Each row is a point. To make a cloud, some directions were put in groups of two or more. Within a group, all points are equally far from the middle, so they leave a hole (a ring in 2 directions, a hollow ball in 3). The other directions are filled evenly. Then the cloud was stretched, turned, moved and blurred a little. How many holes are there, and how many directions does each take, smallest first?

Cloud (14 x 2)
[[-50 -20]
 [ 14  44]
 [-19  51]
 [ 30  20]
 [-58  10]
 [  0 -36]
 [-12  52]
 [ -6 -38]
 [ 29  24]
 [ 32  11]
 [ 17  41]
 [ 16  42]
 [-57  -6]
 [-28  49]]
Holes: 1 (2)

Cloud (14 x 2)
[[ 20 -53]
 [ 16  26]
 [ 63 -17]
 [-20 -34]
 [-27 -25]
 [ -9  24]
 [ 29  22]
 [-29   9]
 [ 30 -52]
 [ 62 -26]
 [ 51   8]
 [-32 -12]
 [ 13 -52]
 [ -2 -47]]
Holes: 1 (2)

Cloud (19 x 3)
[[ 33  31  -1]
 [ -7  -2  56]
 [ 11  -6 -17]
 [-28   2 -41]
 [  9 -63  32]
 [-21  10  41]
 [ -9  88  -3]
 [-16 -29  -9]
 [ 56  19 -17]
 [ 58 -21  -8]
 [-35  -2  -4]
 [ 21 -58  -3]
 [ 26  35  54]
 [ 62 -30 -12]
 [-35 -37 -47]
 [-30   3 -50]
 [ 51  10  27]
 [  3 -59  10]
 [ 20  -2  36]]
Holes: 0

Cloud (20 x 3)
[[ -2 -65 -18]
 [  9  39  31]
 [ 19  -3  48]
 [ 10  48   7]
 [  6  12 -45]
 [ 38 -42  15]
 [  4  48  14]
 [-27   7 -45]
 [  4  46  22]
 [ 51 -17  13]
 [-33 -59 -12]
 [-45 -15 -38]
 [ -8  25  45]
 [ -9  40  33]
 [ 26  37 -11]
 [-27 -60  14]
 [-62 -27   2]
 [-62   6  -3]
 [ -7 -65 -15]
 [ -8 -67  -1]]
Holes: 1 (3)

Cloud (29 x 4)
[[ 50  38 -39   7]
 [-18 -42  14  -3]
 [ 15  14 -49 -50]
 [ 13  66 -20   2]
 [ 18  11  38 -51]
 [ 12 -17 -57   6]
 [-39   3 -31   3]
 [-32  30 -16  20]
 [  3  -1 -24 -65]
 [ 42  17  49  10]
 [ 69  31 -10   8]
 [ 33  39 -11 -56]
 [-10  63  -5   5]
 [-17 -26 -43 -20]
 [ 45  59  11 -16]
 [ 56  -1 -36 -35]
 [ 16 -26 -48 -35]
 [-18  43  38 -24]
 [ 68  36   5   1]
 [-16  21 -17 -61]
 [ 15  39  34 -47]
 [-43  31 -13 -24]
 [ 68  14  -5 -34]
 [ 31  12  34  40]
 [ 25  66   7 -27]
 [ 20  68   9   4]
 [ 17  22  20  47]
 [-18  56  12  11]
 [ -5 -29  19  32]]
Holes: 1 (4)

Cloud (27 x 4)
[[-25  16  -8   7]
 [ -5 -38 -17 -45]
 [-14  28  39 -22]
 [-45 -27  51 -23]
 [ 10 -39   4 -52]
 [ 28  35 -15 -25]
 [ 56 -11 -30 -23]
 [ 10  16  41  11]
 [ 36 -39 -30 -22]
 [-23 -13 -46 -47]
 [ 33 -25  60   4]
 [-37 -50 -15  -1]
 [-12 -51 -41 -15]
 [-33 -68  10  18]
 [ -1  34 -30 -25]
 [-12 -70 -46  29]
 [ 20 -53 -52  47]
 [ 35   8  -2   2]
 [-18  28  46 -30]
 [ -8 -57 -26  -7]
 [-38  -9  58 -46]
 [ 22 -49  31  -4]
 [ 34 -36 -41  17]
 [-42 -32  67 -30]
 [ 30  23  28 -12]
 [ 40 -16  61 -10]
 [-44   2 -31  27]]
Holes: 1 (2)

Cloud (48 x 6)
[[ -2  65  14  18 -41  74]
 [-68 -15  24 -12 -29  35]
 [ -6  58   2 -31   6  10]
 [-15   9  -2 -16 -70  48]
 [-58  -4 -15  48 -17  10]
 [-26  58  20  21  -6 -19]
 [ 17  10   9  -6 -46 -53]
 [ 12  12 -51 -26  13  -8]
 [-16   9 -19 -11  37 -46]
 [ 61   3   7  41  -5  -4]
 [-35  -7  48  -6   6 -45]
 [ 39  26  44 -49  34  -7]
 [-33  36 -18  11  51  20]
 [ 46 -28 -26   4 -19  59]
 [ 18  53  52 -35  40   9]
 [ 23 -54   5  34   6  20]
 [-16 -38  -7 -28 -71  37]
 [-37  18  20 -47 -48  38]
 [ 34  -3  52 -12 -22  46]
 [ 14  11  34  67  14 -32]
 [ -1 -23  28   0 -35  41]
 [ -2   5 -23  15 -17 -35]
 [-22   5 -17 -55 -61  45]
 [-26  24  -5 -14 -12  -5]
 [ 12 -40 -41 -22  43 -22]
 [ 10   7   8 -12  -1 -55]
 [ 57  12  62  12 -23  10]
 [ 73  -1 -20  42  57  31]
 [ 24 -50  53  11  22  25]
 [ 10 -49  -4  -8  -2 -42]
 [-76  -8  37 -21  34   2]
 [ -1  43  28  18  -5  57]
 [-13  52  -8  52  -3  -1]
 [ 49  18 -40  -9 -53  18]
 [ 77   1  -2 -13  27   2]
 [-63  10  29  23 -42  -9]
 [-27 -78 -50  33   0 -15]
 [ -1 -43  45   4 -75   8]
 [-31  19  16 -19 -33 -29]
 [-11 -14 -35 -28 -63   4]
 [-36 -19 -18  49   7 -15]
 [ -8  24  63 -16  39  13]
 [ 40  16 -34  58  20   9]
 [-25  27 -41 -35 -60  57]
 [-12  31   9  61  42 -17]
 [-39 -59  45 -19  35 -14]
 [-48  23 -19 -36   6  12]
 [ 42   5  54 -10  14  46]]
Holes: 0

Cloud (48 x 6)
[[-39 -18  26  49 -20  22]
 [ -7   3   9  -1 -16  85]
 [ 59 -22  24 -22 -10  14]
 [-21  -5   1 -69  60  18]
 [-46 -17 -12 -14 -54  -7]
 [ 50  31  33 -13 -29  17]
 [ -2  32  23  29  -9 -28]
 [ 45 -22  10  37  33   2]
 [-20 -43 -36 -34  14  33]
 [ 21 -46  32 -23 -18  44]
 [  7  13   2 -78  -7 -19]
 [ 18  34  -4  -7 -55  -3]
 [-17  -5  27 -44 -13 -63]
 [ 21  35 -21 -21 -46   3]
 [ 12  -1  49 -48  41  45]
 [-34 -55  55 -11 -25  -7]
 [ 39  30 -16   4  28  23]
 [ 16  -5 -49  19  22   2]
 [  3 -19 -15  57  10   4]
 [-23  28 -19 -25  42  50]
 [-31  11 -21 -29  66 -19]
 [-17 -54   0  -4  26 -54]
 [  3 -16  48 -20  -1  76]
 [-51  24  -7  -6  44 -22]
 [ 12  32  51 -27   0  57]
 [-18 -37 -39 -35   7  34]
 [ -9  20  -5 -53 -35 -40]
 [-10 -53  -8 -47   6  33]
 [-56  29  21 -65 -11 -12]
 [-13   1  75 -43  -9  43]
 [ 64  -4  24 -19  12  16]
 [ -5 -40  26 -35 -43 -27]
 [-41   0 -18 -58  23  50]
 [-56  31  18 -65 -14  -4]
 [ 30 -16  27  35  36 -22]
 [-20 -48  31 -21 -33 -35]
 [-33  37  15 -27 -25  59]
 [-49 -39  20 -45 -37   3]
 [-47 -36  75   1   5   9]
 [-24  38  -3 -75  -5   9]
 [-76 -15  21 -48 -24   5]
 [-34 -47 -11  -3   6 -51]
 [-40  33   1   7  30 -23]
 [ -4 -18  44 -13  49 -51]
 [-56 -19  69 -29  33 -16]
 [-77 -14  40 -50  -4  -7]
 [-55  44  17 -23 -10 -12]
 [ -1   6  -5  10 -67  16]]
Holes: 3 (2, 2, 2)

Cloud (75 x 8)
[[-13  26 -30 -28 -25  43 -44  32]
 [-42 -31 -50  16 -22  62  -1 -15]
 [-52 -34 -39  20 -29  30 -10 -32]
 [ -1 -24   0 -16   5 -12 -15  67]
 [ 44  19 -32  26  17  57 -14 -17]
 [ 31   8 -37 -19 -12   7  33 -26]
 [-46 -53 -24 -42  41 -27   0  21]
 [ 40   1 -10 -22   5 -45 -61 -33]
 [-48 -43  20 -47  18   4 -10   7]
 [-30  27 -64  15  -9  29  -2  42]
 [ 30  58 -16 -34  24   1 -21 -25]
 [  8  -6 -19   5 -10 -92 -17 -24]
 [-41  30 -67  25   8  58   5  21]
 [ 16 -25  -6  19  33  26  19 -53]
 [-14  13   6  66  63 -19  -9 -42]
 [-29  49  46 -29  -4  -2 -26  -6]
 [ -9  22 -29  34 -70   2 -14 -25]
 [  5  31 -52 -15  49 -33 -46  -9]
 [ 15  -9   6  26   6  33 -75 -18]
 [ 16  -9  39  15  16  19 -55 -20]
 [-22 -56  11  27  -7  27  -7  18]
 [-48  -6 -29  -4  77  41   6 -43]
 [-14  -2 -54 -55  25  34 -12  17]
 [-30 -13 -10 -50 -15   1 -63 -27]
 [-59  56  -3   4  53 -31 -22 -36]
 [-47   5   3  -6  88   4 -43   7]
 [-58  26 -28   4  60  -9   3  54]
 [ 15  16 -44 -61  10  13  -4 -25]
 [  7  39  19 -12 -10  30 -73 -13]
 [-11 -26 -43  10 -44  -6  33  17]
 [-18  62  -6   8 -34  47  -8   6]
 [  8   8 -17   5 -42   4 -77   7]
 [-55  40   1  54  48 -13  29   2]
 [-47   8  31 -60  18 -28 -31  -2]
 [  0  28 -84  35   6 -31 -21 -34]
 [-19  70 -19  29  30 -11 -27 -56]
 [ 52   2 -21 -27 -29 -20 -10 -32]
 [-50 -14  35  37  40 -10   6  25]
 [ 30 -34 -30  30   5   7 -67 -20]
 [-36 -32 -18 -42   0 -30  14 -39]
 [-13  57  11   5  33 -62  -7 -21]
 [ -9  31 -18  -3 -49 -11  26   0]
 [-53 -23   0  -7  50  27 -40 -40]
 [ -7 -13 -27  11  37 -68 -52  22]
 [ 13   0  39   6  -1 -17   8 -41]
 [ -4  -2 -32 -26  55  69   2   0]
 [-20   7 -17  77 -16  26  23  14]
 [-15  41  -3  -8   5  58  42  -1]
 [ 15  21  10 -61  -1  21 -60 -21]
 [-41 -15  37 -34  33 -55 -19  -1]
 [-20   0  34 -29  80 -28 -14  20]
 [ 11 -10 -43  54  63  26 -23   8]
 [ -4  10   2  53  34  30  -7  48]
 [-42  39 -16  54  79  -8 -22  -7]
 [-30  44 -41   7  24  39   4 -69]
 [-44  24  17 -23  77  -1  12  44]
 [ -9 -32 -15  -6 -49  34 -54 -22]
 [ 44 -13  -2 -38   6 -37  -9 -31]
 [ -9 -57 -10  -2  45 -47 -14  34]
 [-32 -21 -75  48   2  37  13 -40]
 [-30  -9 -37  83   4  52  -8  12]
 [-60 -42 -40 -13  25 -52 -10  -7]
 [  5   7  32  26 -13  38 -52 -39]
 [-17   3 -41  73 -34   7  -6 -52]
 [ 23  25 -66  46   7  38  -2  14]
 [  0   4  12  34  36 -22  39  33]
 [ 30 -50 -16  43 -19   9 -38 -21]
 [-59 -26 -23  32  67 -44  16 -33]
 [-16  55 -47  21  37  29 -52 -13]
 [  9  36 -21 -46 -12 -12 -37 -63]
 [ 10   6   9 -38 -33 -17 -47 -59]
 [-41  19 -37 -34  47  40 -49  -9]
 [ 10 -53 -32  35  35  32  15 -19]
 [ 23  53 -24  -4   3  -1 -55 -58]
 [ -8  33  50  15  52  -1  -5   3]]
Holes: 1 (8)

Cloud (76 x 8)
[[ 66 -44  16  30 -25  15  27  25]
 [-46  56   4 -32 -17  30  37 -54]
 [ 14 -22  41 -43 -39 -39 -15  25]
 [-22  10  69  13 -64  12  46  -3]
 [ -4  31  -7  25 -27 -30 -26  73]
 [-47  45 -53   5 -17   6  22  12]
 [-15 -11 -20  48 -43 -15  58 -13]
 [ 43 -15  49  10  39  20  -3  24]
 [-65 -12  -2  35  -6  63  52 -20]
 [-21 -10 -37   1 -77 -47 -19 -11]
 [-49  28 -42 -14 -47   1  -7 -28]
 [-53  14  26  32  28 -18  38 -15]
 [ 63  22   5  -5 -34  32 -31  11]
 [ 22  35 -46  -2  31  53   0   0]
 [ 16  15  44  12  15  17 -37 -18]
 [-77 -44 -18 -13 -22 -25  47  39]
 [-32 -45  55 -43   3  20  -4  12]
 [ 40 -13  31  -3 -31  30  56  41]
 [-57  39  32 -29 -40 -43  25  37]
 [  1 -43 -56 -32  -1  18  12  20]
 [  2  43 -28 -75 -27  13  -1  -4]
 [-47 -20 -61  18 -17  33   7  30]
 [-24  -6  37  -8  -1  36 -42  -3]
 [-20 -43 -16  32 -69  20  26  43]
 [-39  17 -23  47  55  18  16   6]
 [ 45  53 -35   1  -4  16   9  20]
 [ 47 -13 -29  22 -46  52  13  29]
 [-57  58  21 -47 -28  32   7 -13]
 [ 26  22  28 -28 -58  -6  26 -28]
 [-13  40  42  43 -45  36  40  11]
 [-54 -13   9  18 -35  68  41 -51]
 [-33 -13  -5  41 -21 -18  51 -43]
 [ 52  -6  24  -4 -52  54  11 -17]
 [ -8   4  79  -5 -42  39  27 -19]
 [-75 -22  27   5  12 -21  -3  17]
 [  8 -73  24  -4   0  -9 -38  10]
 [ 31 -22  37   3   1  20  14  62]
 [-59  54  11  -4  26  16  15  49]
 [-17  52 -25 -20 -35  -5  66  32]
 [ 61  15 -29  43 -14 -20   8  27]
 [ 54   4 -25  -6 -55  32 -17  48]
 [-18 -56  37  62  -5  39 -20 -34]
 [-43  36 -13 -75  -8   8  13 -28]
 [ 31 -25  -1  -2 -13 -31  44  45]
 [ 11 -31  13 -19 -77 -11  33 -33]
 [ 23 -47  20  -1  37  -7 -39  18]
 [ 57   3  11 -21 -54  30   1  17]
 [-13 -25  -2 -33  25  61  17 -27]
 [-29 -68   8  50 -19  -2   5 -38]
 [ -8   3 -15  40 -19 -36  43  16]
 [ 23 -52   1  10  38   8 -45  57]
 [-16 -33  16  -3 -27  67  -6 -34]
 [ -7  11 -33 -41 -19  31  10 -46]
 [ 20  28  40 -53 -47   4   3  10]
 [-37  16 -38   6  24 -38 -31  71]
 [ 62   7  31  15 -28  -5 -22 -17]
 [-62 -52   2   0 -64   6  46  39]
 [-14 -57  30   1   0 -11 -51   8]
 [  7  60 -22  37 -30   7  22  20]
 [-10 -37  16  51 -60   7   3  53]
 [ 43 -50   3  17  -9  41 -36  50]
 [  8  -7 -25 -35  -8  61  30 -34]
 [-19  48  15  19  17  19   4  57]
 [ 33 -47 -65 -26 -55 -10 -27  -2]
 [  6 -39  34 -15 -14 -40 -19   2]
 [ 22 -11  32 -27 -50  33 -30  17]
 [-23  28  48  40 -48  53  47   0]
 [  2  10  18 -49 -11  34 -47  31]
 [ 31 -25  68 -21  -4  22  21  16]
 [ -2   0 -23 -15  38  33 -22 -37]
 [ 11  33 -27 -68 -32  44  19  23]
 [  4  35 -21 -34  43   0 -29  58]
 [  5   6   6 -21  62 -16  11  43]
 [-23 -41  11  40 -85  15  35  -4]
 [ 19 -31  48 -34  24 -12  14  45]
 [ -7 -22 -40 -72 -37   2  22 -10]]
Holes: 2 (2, 4)

Cloud (106 x 9)
[[-36  51  -7 -13  83 -18 -34  28 -40]
 [ 46  17 -29 -37 -48 -29  54 -65 -10]
 [  0 -42  -2   6 -77  21 -31  31  61]
 [-25 -31 -77  12  18 -21 -10  -8 -54]
 [ 10   9  48 -20 -47   0 -24  42   9]
 [-28  23  40 -43  24   8  49  15   1]
 [ -6   7  45 -28   0   5  35  47   6]
 [ 44  44  -1  11 -32 -37 -64 -54  15]
 [-64 -46   9 -15 -17 -39  54   7 -17]
 [  1  17  32 -28  37 -29  21   7  42]
 [-32 -36  22  12  10  35 -42  56   2]
 [-52   6   5 -53  -7 -42  10 -55   6]
 [-52   2 -61   4  12 -11  53  14  -8]
 [  7  -9  53   8 -59   7  -3 -26  25]
 [ 17  -4 -72  11   3  -1 -80   5 -13]
 [ 39  -9   2 -71 -62 -18  -6 -16  79]
 [ 54  44 -21 -14 -24 -11  14  -7  -2]
 [-57 -25  49  11  25   4  24  35  11]
 [ -9   6 -32 -19 -67   7  12 -67 -13]
 [-66  -8 -18   5  42  27  32  11   4]
 [-48  19   8 -44  25 -40 -36 -51 -39]
 [-29  22  -3 -16 -44 -76 -50 -27  -6]
 [-62 -18  33  17   2  32 -33  -4  -8]
 [ 19 -24 -17  33  16  12   0  22 -58]
 [  1 -29   7   1 -35  -4 -75  15 -32]
 [ 22 -17 -50 -53 -28  22 -33  16  40]
 [ 30  -3 -13   3 -17 -20  29  20  39]
 [-24  20  -4 -26 -46  20  22 -63 -24]
 [ -2  -8 -83 -48  20  -9  -2   2  -1]
 [ 29  17 -54 -47  -4  27  30 -37  26]
 [ -9 -52  -3 -38 -15  31  -6 -27  50]
 [ 21  48  30 -11 -47 -50 -32 -30 -16]
 [ 21  61 -13   4 -17 -60 -39  -2 -36]
 [-25  55 -34  31 -12  10  31 -31 -27]
 [-11  18  21 -53  -1 -19  52  35   9]
 [-27  27  -4   2 -46 -46  30 -31 -35]
 [ 64 -12 -14 -49 -38  34  17   3  60]
 [-50  -3 -26  -5 -61 -29 -11 -14 -22]
 [ 21 -53  -6 -55 -42  37  -1 -14   5]
 [-10  62 -10   1 -10 -14  -2  21  21]
 [-30  -8 -18 -69 -11 -37 -14  16   5]
 [-48  -2 -19 -54  11  -2 -35  21 -19]
 [ 12 -20 -22 -78 -55 -32 -26 -19  40]
 [-53   3  34 -49  30 -31  16 -21 -32]
 [-34 -41 -56  13  42 -70  -5 -16 -31]
 [ 13 -30 -27 -27  18  26  -6  68 -16]
 [-13 -48 -12 -75   5  12  16  -2 -42]
 [ 59   9 -29 -51  41  19  -5 -23  -7]
 [-52 -15 -22 -15 -41 -47 -32 -22  -6]
 [ 56 -19 -77 -24 -24  24  -9  -3  -1]
 [-14  -5  11 -52   7  42 -28   5 -20]
 [-41 -21 -69  27 -16  -1 -20 -13 -68]
 [ 25  60 -38 -45 -47  40 -27  13  24]
 [-41 -24 -25 -34 -61 -27  27 -21   1]
 [-35  -9 -47  -8  59  16   3  37 -43]
 [-29 -50 -37  -4 -57  10 -21 -21 -16]
 [-37 -63 -34 -38 -31 -31  -1 -45  14]
 [ -3  31 -65 -39  18 -25  38 -58 -26]
 [ 60  15 -19   3 -22  -3 -25 -12  42]
 [-61 -18 -15 -33 -39 -14  32 -33  26]
 [-24  12  29 -32 -27 -59  -4   7 -24]
 [ -8   4 -79 -46  45 -19  19 -34 -32]
 [ 10 -40  -5 -27 -61 -41  36  -5 -19]
 [-23  53 -34 -13 -32 -31  18 -51 -50]
 [-44 -25 -21 -18  25 -80 -16 -33 -48]
 [-12 -21 -24  -5 -78 -40  -4 -62  29]
 [-20  15  31  -1 -59  23  42  43  22]
 [ 22 -32 -69 -45 -11  22  -4  33  11]
 [-27  20  15  28 -13   6   5  71  11]
 [ 16 -24 -54 -14  33 -56 -20  19 -35]
 [  9  -1  45   0 -35 -51  -2 -20  -6]
 [-30 -13 -25 -79 -14 -37  -6 -44  -5]
 [-38 -28 -89  21 -12 -12  43  -1 -55]
 [ -7 -10 -31  -5 -28   8 -56   9 -79]
 [ -6   4  20  18  10  30  24  70  -8]
 [  6 -80 -31 -18 -57  13   5 -44   7]
 [-35 -64  12 -10  22 -29 -19 -26 -25]
 [ 24  29  -4 -38  64 -21 -34 -40  32]
 [-12  -8 -51  24  36  -8 -56  49 -42]
 [-29 -13 -22  38  68 -14 -30 -13 -23]
 [-28  22 -18 -56 -49 -27 -25   4 -27]
 [-41   1  11 -31  -4 -75  36 -58 -15]
 [  4  53 -28   1 -36  -3 -42 -65 -25]
 [-29  20   7 -22  -7 -36 -56  58  15]
 [-52  -9  53 -10  23 -21   1 -20 -17]
 [ 18 -17   6  23 -27  14 -17  58  45]
 [-44 -65 -13 -47   6 -15  22  14 -10]
 [-10 -45 -19 -58 -21   6  31  52 -14]
 [-36  55 -21 -11  37  29   7  -1 -13]
 [-20  48 -12 -54  55 -40  25   9  -9]
 [ 21  -8 -58  -8   2 -18 -50  12 -72]
 [ 24 -29  -6 -54  -5   9  -2 -52 -41]
 [ -8  14  51  11 -25   8  -8  41  44]
 [ 58  51 -10  -8 -14   4 -43  41  -6]
 [ 77   5 -14 -34  13   5  13 -25   6]
 [-30  59   9  27  52  -4 -12  14 -22]
 [-29 -25 -47  24  19 -45  42  17 -48]
 [ 79  11 -44 -36 -30  -7   0 -26  32]
 [-13  13 -34  18  61   7 -82  20 -30]
 [-24  41  20 -37  39  25 -15   1   8]
 [ -4 -25 -51  33  12 -33 -33  38 -24]
 [  5 -47 -62  35   5  35  -4  10 -45]
 [ 17 -24 -20 -24 -17  42 -44   4  56]
 [-18  -3  34 -16  45  20 -10  43  -2]
 [ -4  -8  -7 -19 -79  30 -22 -39  22]
 [ 10 -25 -11   0  56 -14  36 -19 -48]]
Holes: 2 (2, 4)
